Every row gives one point. The ring and each string are closed loops that go straight from each point to the next, and from the last back to the first. Before rounding, they use only three directions, however many columns there are. How many times does the string pass through the ring? Passing back the other way cancels.

Ring (10 x 3)
[[ 19  35 -34]
 [ 28  47  -8]
 [ 26  46  11]
 [ 15  31  23]
 [  2   9  22]
 [-10 -12   7]
 [-20 -21 -16]
 [-23 -19 -34]
 [-13   0 -54]
 [ -2  13 -53]]
String (19 x 3)
[[  6  58 -27]
 [ 27  72 -20]
 [ 39  59 -11]
 [ 46  34  -6]
 [ 19  15 -11]
 [  7  22 -18]
 [ 22   9 -15]
 [ 27  12 -30]
 [  9  29 -68]
 [  0  20 -71]
 [ 12  -2 -46]
 [ 10  -1 -34]
 [ -3  17 -31]
 [ -8  25 -44]
 [ 13   6 -23]
 [ 25   1 -21]
 [ 28  18 -30]
 [ 25   7 -11]
 [ 10  25 -18]]
Times through: 1

Ring (7 x 9)
[[ 38 -12  28  -7   3  16  31  32   3]
 [ 39  30  10 -16  19  53  11  42  10]
 [ 13  39 -13 -12  16  55  -7  32  10]
 [-43  12 -47   2  -8  19 -26  -8   2]
 [-52 -15 -59   0 -22  -4 -29 -39  -4]
 [-29 -36 -40  -5 -25 -15 -11 -40  -7]
 [ -4 -42  -9  -4 -20 -16  11 -18  -6]]
String (28 x 9)
[[-26 -16 -65 -19 -20   7 -32 -56  -5]
 [ -9  -9 -29 -10 -10  12  -9 -15  -1]
 [ -3  -6 -31 -14  -8  16 -10 -17   0]
 [ -1 -27 -32 -17 -16   2  -7 -35  -5]
 [ -4 -64   2   1 -28 -36  23 -20  -9]
 [ -6 -59  23  14 -23 -37  36   8  -7]
 [  5 -48  25   9 -17 -25  36  15  -4]
 [ 38 -50  47   1 -10 -18  51  27  -3]
 [ 44 -11  16 -17   3  22  23  17   2]
 [ 14   2 -11 -13   1  25   1   5   3]
 [  1 -16  12   6  -6   1  21  24   1]
 [ 14   7 -14 -14   3  30  -1   7   4]
 [ 49  31   1 -26  20  60   5  29   9]
 [ 76  58  19 -31  37  87  12  59  16]
 [ 52  50  20 -17  31  72  13  64  15]
 [ 44  62 -11 -28  30  85 -10  39  15]
 [ 15  33 -23 -19  12  53 -13  14   8]
 [ -7  10  -7   2   2  22   2  25   5]
 [-21  19  -9  10   4  25  -2  34   6]
 [-30  45 -41   0   9  49 -28  19   9]
 [-56  28 -44  13  -2  26 -27  13   6]
 [-69  -3 -32  26 -16  -6 -14   9   1]
 [-31  -6 -26   6 -11   5  -8  -1   0]
 [-24   9 -50 -11  -7  25 -27 -21   1]
 [-10   5 -37 -12  -5  24 -17 -13   1]
 [-33 -17 -27   6 -16  -5  -6  -9  -2]
 [-70 -41 -48  15 -34 -34 -16 -39  -9]
 [-64 -35 -84  -7 -36 -19 -41 -78 -10]]
Times through: 1

Ring (9 x 14)
[[  5  14   1 -11  12  21  17 -26 -24   2 -27 -33  32 -14]
 [-22  29   2   0   0  20   3 -25 -20  13 -42 -23  25 -14]
 [-32  30   4   8  -7  13  -6 -26  -9  13 -46 -12  11  -7]
 [-31  14  11  16 -13  -9 -13 -29  18  -2 -36   8 -22  14]
 [-12  -7  16  14 -10 -23  -9 -32  35 -19 -19  15 -41  28]
 [ 20 -30  20   5   0 -32   4 -36  42 -37   3  12 -48  37]
 [ 49 -38  21  -9  13 -25  20 -38  30 -44  17  -5 -31  30]
 [ 53 -32  17 -16  19 -12  27 -37  13 -38  15 -18 -10  18]
 [ 42 -15   9 -18  21   5  28 -32  -7 -23   1 -30  14   2]]
String (16 x 14)
[[ 63 -45   5 -22  30  -8  37 -27   6 -42  21 -27   0  17]
 [ 91 -15  63 -29  12 -20  29 -78  24 -48  32 -19 -23  13]
 [ 43  -1  44 -12   2 -15  12 -60  21 -29   5  -9 -21  12]
 [ 10 -21  -3  -1  11  -7  13 -18  10 -21 -10 -10  -8  17]
 [ 28 -57  -8   1  17 -27  18 -12  32 -44  11   2 -34  40]
 [  1 -38 -16   7  11 -15  10  -6  20 -26  -9  -1 -20  29]
 [ -3 -46  -7  16   3 -34   0 -11  44 -36  -4  19 -51  46]
 [  5 -20  32  15 -14 -43 -11 -44  58 -36  -3  28 -69  44]
 [ 23   6  58   3 -16 -32  -8 -69  46 -30  -2  15 -55  26]
 [  8  -9  20   4  -2 -17   2 -37  25 -22 -10   3 -28  21]
 [ 13  -5  21   0   0 -13   5 -39  19 -21 -10  -3 -20  16]
 [ 45 -22  51  -2  -5 -42   4 -63  55 -47  17  15 -62  38]
 [ 76 -34  63 -12   1 -48  14 -73  60 -62  36  11 -67  41]
 [ 59 -13  51 -14   3 -25  15 -65  33 -41  17  -5 -35  21]
 [ 21 -16  10  -5   9  -8  14 -30  11 -23  -5 -11 -10  15]
 [ 22 -44 -23  -6  26  -3  27  -2   1 -27  -1 -20   4  19]]
Times through: 2

Ring (9 x 14)
[[ 17 -17 -49  -7  44  18   6  -5 -25  31   1 -57  39  39]
 [ 16 -22 -51 -20  47  31  10  -7   0  28  -4 -71   9  41]
 [  1 -19 -31 -21  28  30  15  -4  24  12 -11 -56 -28  18]
 [-13  -8  -6 -10   5  18  16   0  27  -2 -13 -25 -42 -11]
 [-24   2  19   9 -19  -2  15   6  13 -13 -11  12 -34 -38]
 [-29   3  27  26 -30 -19  14  12 -13 -16  -6  35  -6 -47]
 [-20  -6  12  34 -22 -26  13  14 -46  -6   1  32  39 -30]
 [ -9 -10  -6  29  -4 -19  10  11 -55   6   4  12  57  -8]
 [ 11 -14 -37   8  30   3   5   1 -43  26   4 -33  56  26]]
String (27 x 14)
[[  2 -48 -48   5  20   8  25  11 -44  14   2 -43  55  37]
 [  4 -18 -32   2  23   9  11   2 -24  17  -1 -34  30  19]
 [  9   3 -24  -2  31  11   0  -6 -11  24  -2 -33  16  11]
 [  3 -21 -32  -2  23  13  13   1 -15  15  -3 -38  19  19]
 [  0 -43 -44  -6  21  18  24   6 -19  11  -3 -50  23  32]
 [  1  -6 -19  -2  20  11   8  -2  -5  14  -5 -29   4   6]
 [ 12  20 -17 -13  37  21  -7 -15  19  26  -7 -40 -19   4]
 [ 13  -2 -35 -30  45  39   4 -14  36  24 -11 -69 -35  23]
 [ -1 -51 -53 -33  31  44  31   0  29   8 -13 -83 -33  40]
 [ -9 -55 -42 -18  14  29  35   8   9  -1 -10 -59 -14  29]
 [ -8 -26 -23  -4  10  13  21   5  -3   4  -7 -32  -1   9]
 [  1  15  -5  -4  19  11  -1  -8  12  14  -7 -21 -16 -10]
 [  4  15 -10 -15  27  23  -1 -12  30  16 -10 -36 -36  -5]
 [  6  -1 -26 -28  35  36   6 -12  41  17 -13 -59 -47  12]
 [  2 -48 -54 -32  34  43  29  -1  26  11 -12 -82 -27  42]
 [ -1 -65 -61 -23  28  35  36   7   2   8  -8 -79   1  50]
 [ -5 -35 -33  -3  14  14  23   7 -14   7  -4 -38  14  20]
 [  6   3 -21  -5  28  14   2  -6   0  20  -5 -34   1   7]
 [ 21  23 -27 -13  50  22 -12 -17   8  36  -4 -49   1  15]
 [ 31   0 -56 -18  66  29  -7 -16 -11  47   0 -75  31  47]
 [ 22 -58 -83 -10  54  25  21   3 -50  36   5 -85  76  77]
 [  7 -42 -51   2  27  11  20   7 -43  20   2 -48  56  41]
 [ -2 -25 -27   6  13   5  16   6 -27  10  -1 -26  30  14]
 [  7  19  -9   5  24   3  -7  -8 -11  22  -2 -16  14  -5]
 [ 17  29 -14   7  36   2 -15 -12 -22  33   2 -19  32   2]
 [ 23  -5 -45  10  45   2  -4  -4 -58  40   8 -39  81  37]
 [ 13 -50 -64   8  35   6  20   9 -69  28   8 -52  91  56]]
Times through: 4

Ring (6 x 14)
[[ -4  45  -5  -2 -19 -24   4  -2 -20  16   8   6 -56   2]
 [-19  59  -1  13 -15  25  12  -8   7  30  11  13 -51  -2]
 [-55  36 -15  20  -3  54   5  -1  30  45  16  -5  -9  -5]
 [-67   1 -24   6   4  35  -7  12  26  35  11 -28  21   1]
 [-50 -21 -28 -14   0 -22 -17  20  -5  15   5 -38  18   7]
 [-18   5 -24 -15 -15 -58 -13  12 -31   9   8 -18 -25   6]]
String (33 x 14)
[[-47  13 -11   1   0  27  -2   8  17  26   5 -19   0   3]
 [-57  12 -31  10  -5  13  -7   8  11  39  19 -19   3  -2]
 [-81  -6 -50  15  -1  16 -15  13  19  51  28 -31  29  -6]
 [-65  -4 -37   5  -2   6 -13  13  11  37  18 -29  18  -1]
 [-82 -29 -53   2   2  -5 -23  22  10  40  22 -45  44  -1]
 [-63 -34 -25 -17   9  -1 -18  24  10  14   0 -48  39   9]
 [-40 -18  -1 -23   8   6  -9  19   8   0 -13 -37  16  14]
 [-37   0  -9 -12   0  -1  -7  13   2  12  -1 -25  -1   8]
 [-44   4 -32  -1  -9 -20 -12  11  -7  28  16 -22  -4   1]
 [-49 -13 -43  -7  -9 -43 -20  17 -17  25  18 -32   7   2]
 [-46  -6 -42  -4 -10 -40 -18  15 -16  27  19 -27   1   1]
 [-50 -32 -52 -16  -8 -70 -28  24 -29  18  17 -43  17   5]
 [-47 -37 -43 -22  -4 -66 -27  26 -26  10   9 -46  21   8]
 [-48 -43 -39 -27  -1 -63 -28  28 -24   6   5 -50  26  11]
 [-57 -42 -53 -19  -4 -66 -31  28 -24  17  15 -50  30   6]
 [-51 -40 -28 -26   5 -35 -23  27  -9   5  -1 -50  31  12]
 [-38 -11  -3 -20   5   3  -8  17   5   3  -9 -32   9  12]
 [-35  10  -7  -8  -2   6  -3   9   5  15   0 -19  -8   6]
 [-57  -2 -39   3  -6 -10 -13  13   1  34  19 -27   9  -1]
 [-77 -19 -46   4   1   3 -18  18  12  40  20 -39  35  -1]
 [-88 -22 -43   7   8  27 -17  19  27  43  18 -43  48  -1]
 [-67  -7 -15  -1  10  45  -6  14  31  27   2 -33  29   4]
 [-42   8   3  -7   6  36   0  10  21  14  -6 -22   3   8]
 [-44  15 -10   1  -1  25  -1   7  15  24   4 -17  -4   3]
 [-55  20 -28  13  -6  22  -3   5  15  41  19 -14  -3  -3]
 [-44  21 -18   6  -5  16  -2   5  10  31  12 -13 -10   0]
 [-55  25 -26  16  -6  28  -1   3  18  43  20 -11  -6  -4]
 [-77  35 -43  37  -7  53   0  -1  33  68  36  -6   3 -13]
 [-84  38 -41  41  -5  72   2  -3  44  73  37  -6   7 -15]
 [-69  31 -36  28  -6  44  -1   0  28  58  29  -8   0 -10]
 [-83  31 -41  37  -3  65   0   0  41  69  34 -10  12 -13]
 [-86  23 -31  30   3  79   1   3  49  62  25 -16  22  -9]
 [-52  13  -3   2   6  51   2   8  30  25   0 -20   7   4]]
Times through: 4
String (19 x 14)
[[-39   4  -2 -10   3  19  -3  11  12  12  -5 -23   1   8]
 [-48  13 -23   4  -5   9  -5   8   7  31  13 -17  -4   0]
 [-80  14 -46  26  -4  36  -8   6  27  59  31 -19  17  -9]
 [-85  28 -44  36  -4  60  -2   1  39  69  35 -12  13 -13]
 [-67  34 -14  24   2  79   7  -1  45  50  15  -8   3  -5]
 [-42  26   8   2   4  58   8   3  31  22  -4 -12  -7   5]
 [-37  21  -6   0  -3  21   1   5  11  22   4 -13 -13   3]
 [-55  26 -27  16  -7  26  -2   3  16  43  20 -10  -6  -5]
 [-77  19 -38  26  -2  49  -4   4  33  58  27 -16  14  -8]
 [-85   2 -41  19   3  44  -9  11  33  54  25 -28  31  -6]
 [-68  -3 -37   8  -1  14 -12  13  15  40  19 -29  21  -2]
 [-80 -32 -47  -2   5  -1 -22  23  12  34  16 -47  46   2]
 [-60 -36 -27 -19   8 -12 -20  25   4  12   0 -49  37  10]
 [-35  -6  -3 -18   3   1  -7  15   3   5  -8 -29   3  11]
 [-37   0 -14 -11  -3  -9  -8  13  -2  14   2 -25  -2   7]
 [-47  -9 -38  -6  -8 -35 -17  16 -13  24  15 -30   5   3]
 [-55 -27 -45 -12  -4 -45 -24  22 -15  21  15 -41  21   4]
 [-60 -37 -37 -17   3 -29 -24  26  -5  16   7 -49  34   8]
 [-57 -32 -12 -21  12   9 -15  24  14   7  -9 -47  36  12]]
Times through: 3

Ring (8 x 14)
[[-40  -5 -43  24  -3  18 -22 -14  -6 -14  58  12  23   1]
 [-38 -15 -16  25 -14   4 -21 -20  28 -44  12  45  24  34]
 [-17 -17  13  19 -11  -5   0 -16  37 -47 -23  49   3  44]
 [  5 -17  33   9   0 -12  28 -15  25 -44 -45  39 -21  35]
 [ 25 -10  34  -2  17 -10  53 -10  -6 -21 -35   8 -45   6]
 [ 31   3  20  -2  27   2  52   3 -26  14  -1 -23 -53 -15]
 [ 16  15 -11   8  26  20  25  13 -34  42  50 -40 -37 -28]
 [-20   6 -39  19  10  23  -7  -1 -23  17  69 -16   1 -17]]
String (26 x 14)
[[ 16  20  -9  14  22  23  14  22 -21  52  54 -40 -35 -19]
 [  3   1  -6   8  16   9  23  -3 -20   6  25 -11 -24 -10]
 [  9   0  -1   5  19   7  32  -4 -25   5  18 -14 -30 -14]
 [ 19   9  11  10  17  10  25  11  -7  23  16 -17 -37  -2]
 [ 15   2  10   7  17   6  30   2 -11   8   8 -10 -34  -3]
 [ 19  -5  13  -2  22  -1  49  -8 -27  -6  -4 -10 -41 -13]
 [ 13  -9   9  -3  20  -3  48 -15 -28 -16  -5  -4 -35 -13]
 [ 14   1   9   7  16   5  29   1 -11   6   8  -8 -33  -3]
 [ 34  16  18   8  25  12  35  21 -13  42  18 -33 -52 -10]
 [ 43  21  11   1  37  17  49  24 -41  60  34 -57 -65 -35]
 [ 29  22   3  11  26  21  25  26 -21  58  44 -45 -47 -20]
 [ -3  -2  -5  12  10   8  15  -5  -8  -3  20   0 -16   0]
 [-15  -4 -23  11  10  11  10 -12 -23  -6  38  -3  -6 -12]
 [ -5   5 -12  17   9  15   3   3  -5  12  37  -7 -12   0]
 [-25   7 -36  25   3  24 -20   3  -6  15  66  -6   8  -2]
 [-77 -18 -75  28 -15  19 -44 -35 -11 -45  77  33  58   2]
 [-60 -12 -52  30 -15  16 -40 -23   9 -35  57  34  44  16]
 [-18   3 -14  26  -3  15 -17   3  17   2  34  12   4  19]
 [-54 -11 -39  32 -18  14 -41 -18  25 -35  43  41  40  29]
 [-70 -24 -49  29 -22   8 -40 -37  17 -64  39  56  54  27]
 [-60 -24 -44  22 -14   5 -24 -38   4 -62  33  47  42  17]
 [-17  -4 -14  18   1  10  -2  -8   3 -12  25  13   0  10]
 [-12   4 -14  22   3  16  -8   3   6   8  37   2  -4   9]
 [-49   2 -64  28  -2  28 -35  -9 -17   4  91  -2  30 -11]
 [-35   3 -56  20   8  25 -15  -9 -33   9  84 -14  14 -24]
 [ -3  24 -43  19  23  36  -4  21 -41  64 100 -54 -18 -38]]
Times through: 1
String (26 x 14)
[[-50  -9 -58  21  -1  19 -21 -23 -22 -21  70  10  29 -11]
 [-68 -12 -72  28 -11  22 -42 -27 -12 -31  81  23  50  -2]
 [-41  -4 -39  28  -8  18 -30 -10   8 -14  54  19  26  13]
 [-18   0 -14  24  -2  13 -12  -1  13  -3  31  13   3  17]
 [-17  -6  -9  18  -1   7  -2  -9   8 -18  17  19   1  15]
 [-39 -21 -19  19 -11   0 -10 -30  14 -56   8  45  23  25]
 [-47 -25 -11  27 -23  -3 -25 -30  42 -70  -8  69  35  50]
 [-29 -18  13  30 -24  -4 -23 -15  64 -55 -26  68  20  66]
 [ -2  -3  15  20  -2   3   3   0  28 -13  -7  24 -12  32]
 [  0  -5  12  16   2   2  11  -3  17 -14  -5  19 -15  23]
 [ -7 -16  13  10   0  -7  19 -19  14 -41 -22  33 -10  24]
 [  1 -31  41   2  -3 -25  40 -33  26 -79 -73  60 -18  41]
 [ 26 -22  61  -1   6 -24  55 -18  27 -54 -83  43 -42  39]
 [ 28  -4  41   5  13  -7  41   1  13  -9 -35  10 -44  20]
 [ 11  -3  16   9  11   1  27  -3   1  -7  -6   5 -28   9]
 [ 10 -15  17  -2  15  -9  47 -20 -15 -32 -23  12 -31   1]
 [ 26 -12  26  -9  25 -10  65 -16 -29 -22 -27  -3 -49 -12]
 [ 43   3  29  -9  34  -2  70   2 -37  15 -12 -29 -66 -23]
 [ 47  18  24   0  34  11  52  22 -29  50  14 -46 -68 -23]
 [ 15   7   6  10  17  10  24   8 -11  20  20 -17 -34  -6]
 [  2  -1  -3   9  13   8  21  -4 -14   1  19  -5 -22  -5]
 [  9   9 -21   4  28  18  30   3 -50  31  55 -40 -32 -39]
 [ 10  22 -30  11  29  30  16  19 -48  61  82 -57 -32 -43]
 [  6  24 -26  18  21  31   1  23 -27  60  78 -46 -25 -26]
 [  0  13 -14  19  12  20   1  13  -8  31  48 -19 -18  -5]
 [-17  -2 -22  16   6  13   2  -8 -12  -5  38   1  -2  -3]]
Times through: 5

Ring (7 x 14)
[[-45 -16  27 -42 -38 -65  27 -18   9  19  -2  11  14 -27]
 [-15 -43  20 -12  -9 -22 -10 -15 -12  13 -23  14  10 -12]
 [  4 -45   1   9   9  11 -38 -14 -29  -5 -31  11  -4   8]
 [  0 -16 -23  13   2  20 -35 -11 -34 -24 -20   7 -27  18]
 [-15  11 -31  -6 -14   1 -20 -14 -23 -34  -5   0 -31  20]
 [-32  25 -24 -36 -29 -30  -5 -23  -4 -36   7  -8 -17  20]
 [-48  16   3 -56 -43 -65  20 -25  13 -12  10  -3   4  -3]]
String (26 x 14)
[[  6 -50   2  24  10  20 -33  -6 -37   4 -34  19 -13  -2]
 [-14 -24  -2   9 -11  -2  -7  -6 -27   4 -18  18 -20 -11]
 [-16 -14  -6 -14 -12 -14 -16 -17 -15 -14 -12   4  -8   8]
 [ 12 -27 -24   8  16  27 -60 -19 -33 -36 -27  -2 -14  37]
 [ 15 -16 -40  31  15  48 -56  -9 -48 -39 -26   5 -41  33]
 [-18   6 -27  15 -18   8  -3  -2 -34 -16  -7  15 -46  -2]
 [-22  -5  -8 -16 -19 -19  -7 -15 -14 -13  -8   5 -13   4]
 [-11  -3 -21 -15  -8  -4 -29 -21 -17 -33 -10  -4 -14  25]
 [-10  20 -43 -17  -8   4 -38 -24 -19 -57  -3 -13 -27  45]
 [-35  46 -41 -28 -35 -23   1 -18 -10 -46  14  -8 -39  23]
 [-42  23 -14 -29 -40 -39  19 -14  -5 -16   9   4 -23  -4]
 [-28  -2  -5 -24 -24 -29  -1 -17  -8 -11  -4   4  -9   1]
 [-24   8 -15 -41 -20 -31 -19 -29   0 -35  -1 -11   0  26]
 [-35  22 -13 -64 -30 -52 -11 -36  14 -42   9 -19   9  31]
 [-55  27   2 -74 -49 -79  23 -31  24 -20  18 -11  11   4]
 [-69  23  17 -66 -63 -92  55 -20  23   9  20   4   5 -30]
 [-54   6  14 -39 -49 -65  42 -13   6  14   8  13  -5 -31]
 [-30 -10   6 -37 -24 -41  -2 -23   1  -8  -5   1   7   1]
 [-21 -20   7 -39 -14 -36 -18 -27   1 -13 -11  -4  16  12]
 [-20 -28  14 -39 -12 -37 -18 -28   2  -7 -14  -2  22   8]
 [-38 -42  44 -39 -29 -64  20 -19   9  34 -13  15  30 -34]
 [-33 -53  47 -25 -24 -54  19 -13   1  42 -19  22  27 -41]
 [-30 -44  35 -12 -24 -40  20  -8  -9  38 -18  25   9 -40]
 [-25 -14   3 -17 -20 -26  -1 -15 -11  -2 -10   9  -6  -6]
 [ -3 -31  -3 -14   3  -4 -39 -23 -16 -19 -22   0   5  21]
 [ 21 -67   3  16  27  29 -65 -17 -34  -9 -44   8   7  21]]
Times through: 5
String (27 x 14)
[[ -30   -4    2  -46  -24  -44   -7  -28    6  -18   -3   -6   11   11]
 [ -38    1    4  -31  -34  -44   16  -16   -2   -1    1    7   -6  -12]
 [ -62   20   12  -54  -57  -78   48  -17   15    7   16    7   -2  -27]
 [ -66   25   13  -68  -60  -90   48  -23   24    2   20    1    7  -22]
 [ -44    8    8  -63  -38  -67   10  -30   18  -14    7   -8   16    4]
 [ -31   -5    5  -46  -25  -47   -4  -27    6  -14   -3   -5   12    8]
 [ -52   -3   25  -63  -44  -80   28  -26   21    8    6    1   23  -18]
 [ -65  -10   43  -58  -57  -96   59  -16   23   38    7   16   22  -51]
 [ -53  -18   36  -36  -47  -72   48  -10    7   37   -1   21    9  -49]
 [ -37  -24   24  -22  -31  -46   23  -11   -4   23   -9   18    4  -31]
 [ -22  -54   35   -8  -15  -32    7   -9  -12   35  -24   24   14  -34]
 [  11  -72   19    7   19   10  -48  -17  -26    7  -42   13   17    5]
 [  15  -50   -4   -2   21   17  -64  -24  -25  -23  -35   -1    9   33]
 [  -6  -27   -4   -8   -2   -3  -30  -18  -19  -14  -20    4   -3   13]
 [ -16  -23    0    3  -12   -7   -7   -8  -23    2  -17   15  -15   -9]
 [  15  -49  -10   31   18   36  -49   -7  -44   -8  -37   15  -19   11]
 [  24  -52  -14   27   27   43  -67  -13  -44  -21  -41    8  -13   28]
 [  15  -43  -12    9   19   26  -61  -19  -32  -25  -33    2   -5   31]
 [ -18  -16   -2  -13  -14  -16  -11  -15  -15   -8  -12    7   -8    2]
 [ -15  -32    6    5  -10   -8   -6   -7  -24    9  -20   18  -11  -14]
 [   6  -68   18   16   12   10  -34  -10  -31   16  -39   20    6   -8]
 [   5  -66   21   -3   13   -2  -41  -19  -19    7  -37   10   21    4]
 [  -5  -40    9  -22    2  -14  -36  -25  -10  -11  -24    0   18   16]
 [ -30  -17   11  -24  -25  -37    6  -16   -5    5   -8   10    1  -12]
 [ -56  -10   32  -39  -50  -74   50  -11    9   33    3   20    6  -47]
 [ -69   -2   40  -63  -61 -100   62  -17   25   34   12   14   20  -49]
 [ -47   -1   18  -64  -40  -74   18  -28   20   -2    5   -3   22   -7]]
Times through: 4

Ring (9 x 14)
[[ 28 -20 -12  -2 -13 -22  -8  -3  -1  18  14  -2  40  11]
 [ 23 -33 -10 -17  -6 -41  -9  -5  15   8  18   0  44  21]
 [ 16 -29   0 -34  -4 -63 -10 -14  24  -4  23  -9  41  36]
 [ 11  -4  15 -45  -9 -73 -11 -26  17 -12  20 -23  34  45]
 [ 11  28  27 -45 -20 -65 -11 -35  -3 -11   6 -33  25  42]
 [ 16  52  30 -34 -30 -47 -11 -37 -23  -3  -4 -37  19  33]
 [ 23  58  20  -8 -34 -18 -10 -29 -39  14   0 -36  15  17]
 [ 27  45   9   6 -32  -7  -9 -20 -37  22   7 -29  18  10]
 [ 29   6  -8   9 -21  -8  -8  -7 -19  25  13 -12  30   6]]
String (28 x 14)
[[ 24  41  21 -28 -33 -30  -8 -29 -31   6 -26 -20  27  17]
 [ 26  77  29 -16 -45 -11  -8 -35 -57  14 -34 -31  16   9]
 [ 24  77  19  11 -38  -3 -11 -30 -51  23  17 -49   4  15]
 [ 25  78  12  30 -37   9 -12 -25 -53  32  37 -54  -1  12]
 [ 30  57   7  20 -37  10  -9 -19 -50  31   8 -32  13   2]
 [ 31  25   6  -9 -32 -10  -6 -16 -34  19 -25  -8  32   2]
 [ 35  21  -2   3 -33   5  -6 -10 -39  28 -26  -3  34  -7]
 [ 31  16 -14  34 -22  10  -9  -3 -27  37  36 -21  21   2]
 [ 27   4 -14  26 -16  -4 -10  -4 -13  30  47 -23  23  11]
 [ 34 -21 -24  22 -15   2  -7   6 -10  33  21   1  38  -2]
 [ 32 -24 -13  -8 -17 -17  -6  -1  -7  19 -13  12  47   2]
 [ 28 -16  -4 -19 -17 -30  -7  -8  -4  11 -11   4  44  11]
 [ 30 -30  -6 -30 -16 -34  -5  -6   0   8 -31  18  54   7]
 [ 26 -37  -8 -28 -10 -41  -7  -5  11   6 -11  12  52  15]
 [ 22  -9   3 -27 -15 -43  -8 -15   1   4  -3  -5  40  21]
 [ 18  -3   3 -19 -12 -45 -10 -17   5   4  24 -19  32  29]
 [ 11 -28  -3 -19   3 -66 -13 -13  33  -3  64 -25  32  46]
 [ 10 -37   2 -40   4 -80 -12 -16  39 -12  41 -15  40  48]
 [ 16 -22  11 -56  -9 -72  -9 -21  19 -13 -11  -2  47  35]
 [ 18  -4  14 -47 -16 -60  -9 -23   4  -7 -15  -7  41  30]
 [ 16   9  13 -30 -15 -53 -11 -24   1  -2  15 -23  30  34]
 [  8  18  17 -25 -10 -65 -14 -29  11  -6  54 -45  18  50]
 [  3  32  32 -47 -14 -82 -14 -41   9 -18  36 -49  17  59]
 [ 12  36  36 -62 -26 -70 -10 -41 -10 -17 -23 -27  29  40]
 [  9  62  45 -58 -30 -70 -12 -49 -19 -18 -12 -44  17  46]
 [  9  63  33 -28 -26 -53 -13 -42 -19  -5  27 -56   8  45]
 [ 14  41  19 -13 -22 -41 -13 -30 -14   5  34 -45  14  36]
 [ 19  27  14 -19 -23 -37 -10 -25 -14   6  11 -28  24  26]]
Times through: 1
